Every row gives one point. Two turns around zero, p and q, are shown by what they do to some points. Where does a point land after both, in the order given? Backwards means that the second turn is done in reverse. Each puzzle has new turns, and all numbers are rounded.

Turn p:
[-13  14] => [-3 19]
[14 24] => [25 12]
[  7 -50] => [-23 -45]
[-9 11] => [-1 14]
Turn q:
[  2 -37] => [ 11 -36]
[  9 -16] => [ 12 -13]
[10 -7] => [11 -4]
[12 34] => [ 4 36]
[-33  26] => [-38  18]
Where do these land?
p, then q backwards: [ -1 -32] => [-24 -21]
p, then q: [14 40] => [27 32]
q, then p: [-29  -5] => [-29   6]
q, then p: [15 -3] => [13 -8]

Turn p:
[22 -9 24] => [ 12 -31   4]
[-17   2 -33] => [ -2  35 -11]
[-1 32 21] => [-15  -7  34]
[-31 -22  17] => [-31 -12 -25]
[ 26  -3 -29] => [36 16 -2]
Turn q:
[-21 -40   8] => [-25 -19 -34]
[-12   0 -28] => [ 10  21 -20]
[-4 15  9] => [-7  8 14]
[ 11  27 -29] => [30 26  9]
[26 -2 40] => [ -8 -36  30]
Where do these land?
q, then p: [20  2 22] => [ -5 -26 -14]
p, then q: [ 2 13  2] => [-10  -5   8]
q, then p: [ 28  40 -25] => [ 22 -30  40]
q, then p backwards: [-41 -27   4] => [-43 -24   3]
q, then p: [ -8 -28  -3] => [  6  21 -20]

Turn p:
[ 10 -43 -28  -5] => [  8 -52   4   3]
[-30  49 -19  -4] => [-34  29  15 -38]
[  1  -8  14 -13] => [-2  1  3 20]
[-16   9  17  25] => [ -5  19 -29  -6]
[36 -7 16 -3] => [34  3  7 20]
Turn q:
[  2  20  13 -16] => [-26   8  -8  -3]
[30 32 -9 30] => [-13  11  47 -19]
[-38   0 -27  27] => [ 20 -43   5 -24]
[ -9 -25  16  -7] => [ 17   8 -25   6]
[ 15 -26   7 -35] => [  1  16 -19  39]
Where do these land?
p, then q: [ 13 -57 -14  15] => [50  4 14 34]
q, then p: [21  7 -5  1] => [ -3  19 -12   5]
q, then p: [  6   6  19 -23] => [-17   5  -2 -25]
q, then p: [15 17 13  7] => [-16  20   6   3]
p, then q backwards: [-74  20  -7   1] => [ -4  62  34 -31]
p, then q backwards: [ 15  -5 -10 -25] => [ 12   1 -27   9]
p, then q backwards: [ 5 12  4 23] => [ -7 -10  22  10]

Turn p:
[  0  15  21  31  12 -37] => [  8  25 -19  41   4 -20]
[  8 -15  17   9 -15  20] => [-31  -9   0  -7   7 -12]
[  7   8 -49 -12 -15 -16] => [ 24  19  23 -20 -35   7]
[-31 -23 -41 -19 -10 -12] => [ 24 -25  38  -1 -33   7]
[  4 -14  15  28  34 -17] => [-10  -1 -30  40  -9   3]
[-12  32 -14  15 -31  32] => [ 13  -3  -5 -44   4 -37]
[ 16 -14  33 -27  22 -14] => [-17   6   3  26  26  35]
[  8  11  19 -25   5  43] => [-12 -14 -11 -32  35  17]
Turn q:
[ 40  -8   0  12 -19  12] => [  5  25 -25  26  -3 -19]
[ -9  -7  -2 -19 -36 -13] => [  2  11   7   4 -39  16]
[28  3 43 11  2 11] => [-14  12 -32  25  26  15]
[-34  31 -16  14  32 -25] => [  8  -7  31 -48  28   6]
[  6  18  17 -27  35  -4] => [  0 -17  23  19  33  19]
[-26 -18 -18  26 -22  10] => [ -2  -3 -20 -32 -29 -17]
[-38  18 -23  10 -13  21] => [ 31 -19  -9 -37 -16   1]
[ 33 -37  -2 -27  22 -13] => [-29  -2  26  42   1 -23]
Where do these land?
p, then q: [-18  18   6   4  19  13] => [ -2   1  13  10   3 -30]
p, then q backwards: [-11  -7 -18 -15   3 -23] => [  0  13 -10 -29 -12  -5]
q, then p: [  8   0  44   7 -90 -12] => [ 26   7  -2 -86  -8 -45]
q, then p: [ 16   4  -1 -21  -1  16] => [-18   8 -14   5 -15 -12]
p, then q: [-12 -20   3   6  24  46] => [-17 -27  10   0 -35 -30]
q, then p: [ 11  -3  -3   4  31 -29] => [ 15  -8 -14  28  26   4]
p, then q backwards: [  7   8 -30  15  14 -11] => [ -1   1  -7   0 -38   8]

Turn p:
[ -9 -24  12 -20  28  15 -20  15] => [ 15   7 -21 -16 -35  18  19  -2]
[-19  -6 -18 -23  -2  -1  44 -31] => [-22   6  -6 -25  31  32 -31   9]
[ 27   5 -20 -13 -17  21  28  -2] => [-20  35  -8   7  14  -7 -26 -13]
[-17 -11  26 -11 -23   9  -8   9] => [ -9 -17 -27  21  -7  14  13  -3]
[ 44  22  24  30 -23 -42   7  21] => [  6   3   9  37  30 -55  22  28]
[  0 -13 -10  47  61  21   0  21] => [ 11   2  12 -62 -23 -35  26 -24]
[ -2   8   1   6  -5  16 -22 -63] => [ 13 -34   3   1 -14   1 -57  -3]
[-10 -15  -7  -9 -25 -34 -15  22] => [18 -1  5 27 21 23 29 -1]
[-14  34  -8  -7   6  -6 -15   9] => [-11  -2  34   9 -18   9   6   8]
Turn q:
[  9  18   5  23  29  17 -29  22] => [-11   7 -45   0  23 -23  13   7]
[  2  10 -23 -28  29 -11 -10 -29] => [-12  30  -5  18  -1  26 -29  20]
[ 10 -11  41 -16  -5  -5   6  31] => [ 28 -25  12  -4  24 -30 -15  -3]
[ -1 -23 -13  -5   1 -11   6   2] => [-13  -6  21   5  -5  -1  -2  13]
[-29  31 -27  45  41  29  24 -23] => [-24  -1 -52  45 -22  32  35 -13]
[ 17  -2  32 -15 -31 -38  20 -38] => [ 52 -11  26 -23 -17  31 -19  14]
[ 38  -1  25  12 -10  22  10  31] => [ 28 -12 -11  -7  -7 -51   8  -3]
[-34  22 -35   2 -27  16  10  -5] => [-17  23  12   7 -12  21  25 -42]
[-27 -16 -32  -7 -10 -42  -2   2] => [-23   6  45   1  14  27  13  15]
[-11 -34  14 -14  12  21 -30  28] => [-32 -20  -1 -11  26 -32 -25  -7]
[ 27   5  13   3 -30   1  -6 -23] => [ 25   8  -3 -33 -23   1  -5   1]
Where do these land?
p, then q: [ 40  -8  16   8  20  44  27 -14] => [ -9  50  30 -11  25  29   2  11]
p, then q: [ 1 13 22 21 -7 31 25 -6] => [-26  -2  27  -3  18  31   2   5]
p, then q: [-21 -20  20   3  20   9 -27  -8] => [ -5   3  29 -13 -31 -20 -11  -3]
q, then p backwards: [-55  60   5  28   0  -5  -2 -10] => [-34 -58 -19 -22 -32  -5   4  35]
p, then q: [ 18   6  -1  43 -22 -15  12   6] => [  5 -21  -2  15  14  22   1  42]
p, then q: [ 27  11 -14  16  12 -32  -5  -9] => [ 30  -4  -9  -2  24 -15  -4  27]
p, then q backwards: [ 13 -18   7 -22 -23  18 -19   5] => [ -1  28  -2  -2  20  22  18 -16]
p, then q backwards: [-15   1  32 -25   6   1  10  33] => [  1   4 -30  42  15  -3  -5 -12]
q, then p: [ 25 -23 -29 -21  -9   4 -26  22] => [ -7 -18  19  19  -5  17  28  38]
p, then q: [  1  -6 -19 -49 -28 -13  15 -13] => [-22  15 -52   7   6 -15  12 -17]
p, then q: [-34 -17 -39  -2  31 -43 -10  -7] => [ 26 -11 -20  15 -12 -41 -50 -11]

Turn p:
[-17   8  33  11 -10 -70 -10  12] => [ 11  43 -22  17 -12  62   5   2]
[  6  -5 -55   1  15 -38 -10  28] => [  4  14 -64  20   6 -23  15  12]
[20 -2 22 46  5 28  0 -3] => [ 17 -18  18  -8 -46  -8 -22 -14]
[  8 -27  34 -14   2  27  19   2] => [-18   5  30 -13   6  -5 -33 -27]
[ -3   2  18   8 -25  -3  -6  25] => [ -3   4   8  30 -12  16   1 -18]
[ -6   5 -26  -5 -17 -20   7 -38] => [ 4 10  5  0 11 -2 11 51]
[-35   1 -41 -24   9  12 -21 -25] => [ 10   1   4 -17  34 -26  47  16]
[ -2   9  -8 -10  17  30  38   5] => [  7 -32   3  -7  30 -14 -26  -6]
[ 29   8  23 -13   4  34 -17  -5] => [-32 -26  18 -21 -18  -2   1 -17]
Turn q:
[  2  15 -26 -40  24  14   5  23] => [ 48  -9  14 -18  14 -21  16  -2]
[ 24   9  -1  14 -33  25 -12 -15] => [-16 -11  -5  -3 -19  18  12  41]
[  9 -19   4  20  -7   1 -11 -37] => [-30   0 -12 -10   6  27 -17  13]
[ 10  39   7 -10   6 -12 -12 -36] => [ -5 -22 -40   9  28  -7   9  16]
[-11  23  21 -28  12  34 -31  20] => [ 11 -38  29  10   8 -39  -2  22]
[ 22 -21   9  -2   4 -35  28  -7] => [ -3  47 -25  -6   5  -2 -11  -9]
[-12 -28  29  -8 -47  32 -14 -28] => [-63  -2  29 -14  -1  -1   9  30]
[-23 -12   2  14  29  27  50  26] => [ 28  30  48  28  13  18   1 -18]
[ 21  22 -35  -6  -3 -44  24  27] => [ 40  20 -40  -6 -23  -7  24 -25]
[-15 -24   7   9  13 -12 -15  28] => [  0   0  16   1 -17 -11 -30 -26]
[-26  -2 -16  37   2 -31 -12   0] => [-11 -15 -16  11 -16  22 -12 -43]
Where do these land?
q, then p: [  0  21 -11  -2  10  26  -6  26] => [-19  11   1   7 -24  -2 -30  -6]
q, then p: [-18  -5  27  -2 -21   2 -41 -11] => [ 20  45   7   9  15   4  17 -15]
q, then p: [-36  -3  21  17 -25  19  -5 -18] => [ 39  15  29  -2  10   8  -4 -24]
q, then p backwards: [ 18  12 -36 -10  12  20   1 -18] => [-24  31  -3   1  22 -10   6 -23]
q, then p: [  3  16  -6 -10  22 -52  17  -5] => [  7 -13 -27 -20  -2 -18   9  46]
q, then p: [  3 -13 -10 -20  13  23  17  44] => [-35  -7   1  -3 -22  37 -21   3]
p, then q: [ -6 -23 -47  38  -9  11 -19  35] => [ -6  24 -59   5 -26  31   5 -16]
q, then p: [ 43  22  53  -8   8 -35  34 -23] => [ 41 -33 -65  18  -5   0  24  13]
p, then q backwards: [ -1  23  16 -18 -21 -43  14 -18] => [ 21  -6   1  31  -3  28  16 -37]
p, then q backwards: [ 19 -21 -39  -7   3  20   0  -7] => [  4   7  30 -36  -9  -9 -19   6]
p, then q: [-26 -28  30  21   8   9 -12  -3] => [-15   1 -27   9  18 -12  13  38]

Turn p:
[ 15  20  -8 -39 -62 -13  29  -8   8] => [ 20 -21  21  22 -47  23   7  27 -43]
[  3  12 -24  13  21  23  -4   5  11] => [ 25  12 -10  -5  22   4  -4  11  22]
[-24 -70 -17  -9  22  25 -26   1  -2] => [-12   5  16  42  46 -33 -36 -26  17]
[-11 -39   2  -3  24  -8  24 -31   6] => [ -3 -28  12   7 -12 -23 -24 -26  31]
[  6  -2  34  31 -31  12 -27 -12  -3] => [-45   8  -2  17   1  12  36  14  11]
[ 18  22 -16 -26  16  25 -14   9  -9] => [ 39   6  -7   0  26 -10  19   3 -16]
[-17  26   0 -45  19  20  38  -3  -1] => [ 37 -44   9 -25   7 -21  -7  18 -17]
[ 15  -6  49  33  20 -22 -18   9  10] => [-43   2 -46 -13  -4   4  15 -23  14]
[-10  22 -15   5  -8 -26 -30  16   9] => [ -4  42 -15  -8 -11  -2  -9  16 -17]
[  6  17  15  11 -24 -49  -7  -8 -20] => [-25  21   5 -17 -44   7  19  -9 -18]
[ -1  -3 -21  28   1  13  34  22  -7] => [ 10  -4  15 -17  16  40 -19  -3  15]
Turn q:
[  6 -27  17  22  -3  -6 -25  -3  -5] => [  5  12   1  -2  32 -22  12  16 -14]
[-15   5  17   9 -36 -15   6  14  11] => [  2   4  22  30 -15 -17  23  -4  -5]
[ -3  18  47   2  -4 -24  -9  37 -27] => [ -4 -13 -17  23 -11 -19  48  35  18]
[-16  -9  -6  -3  60   2  16   2  22] => [-10  11 -26 -31   9  41  19 -27   0]
[ 20 -16 -47 -36 -12   5 -29 -43  11] => [  9  23  16   3  27  14 -71  -2  15]
[  5 -29 -11  16   7  -8   8  53 -39] => [-34   2 -40  13  -9  -7  10  30 -41]
[-21  -5  11  -7   9  11  15  -9 -13] => [ 25   0 -19  -6 -12   4   6  -7  -5]
[  7  -4 -15  -3   0 -26 -11 -57  22] => [ 23  -4  28   7  45  23 -22 -17   9]
[ 42  15  31 -15 -19  12  29  16 -12] => [-14 -35 -20  12 -18 -44  -4 -11  23]
[-36  39  -6   5  -8  24 -16 -12  48] => [ 12  21  56 -27 -27  16  11 -16  20]
[ 11  15 -38   9   6  25  15   3 -19] => [-14 -21  -2 -22 -23  11 -31   7 -19]
Where do these land?
q, then p backwards: [-16 -22 -50  28  20   8  15 -25 -28] => [ -3  18  -6 -26 -16 -12  27  63  -1]
q, then p: [-13  56  39 -22 -22  16 -16   3  -3] => [-14 -23 -36  31 -35  39 -15  14 -14]
q, then p backwards: [  4  -9 -13  10   1 -27   4  19  19] => [  4 -19  16   8 -23   5 -16  11 -14]
q, then p: [  8  -5 -47  25  25  29   7 -29  -1] => [  5   1  15  20  31 -47  25 -13 -27]
q, then p: [-10   6  20 -40 -42  17 -32  23   5] => [-13  20 -37 -11 -38  31   0  34 -13]
q, then p: [  1  16  33  -1  -6  12 -22  34  16] => [ -4 -19 -12 -16 -32  12 -27  21 -16]
p, then q: [ -2  -1 -14 -19  49 -21  10 -15   2] => [ -3  -3  13  28  39   6 -25   0  23]
p, then q: [  7  21  46  -9 -39 -26 -45   9   6] => [ 14 -18  -2  24 -56  23   1  19 -44]
q, then p: [-10  -3   8   9 -17 -24  19  26  -3] => [-17  -1  25 -17  -6  25  -6  -2  16]
p, then q: [ 17  -1 -20   2 -20  17  25 -22   7] => [-16   0   4 -10   6 -42   7 -17  -7]
q, then p: [ 31 -21   4  -1  37 -22  15  11 -28] => [ 24  21  21  -2  24  -9 -41 -14  18]
p, then q: [-14 -36  -6  20  13  21  21 -34   7] => [ -4  30  21  -7  33  -8  29 -28   6]
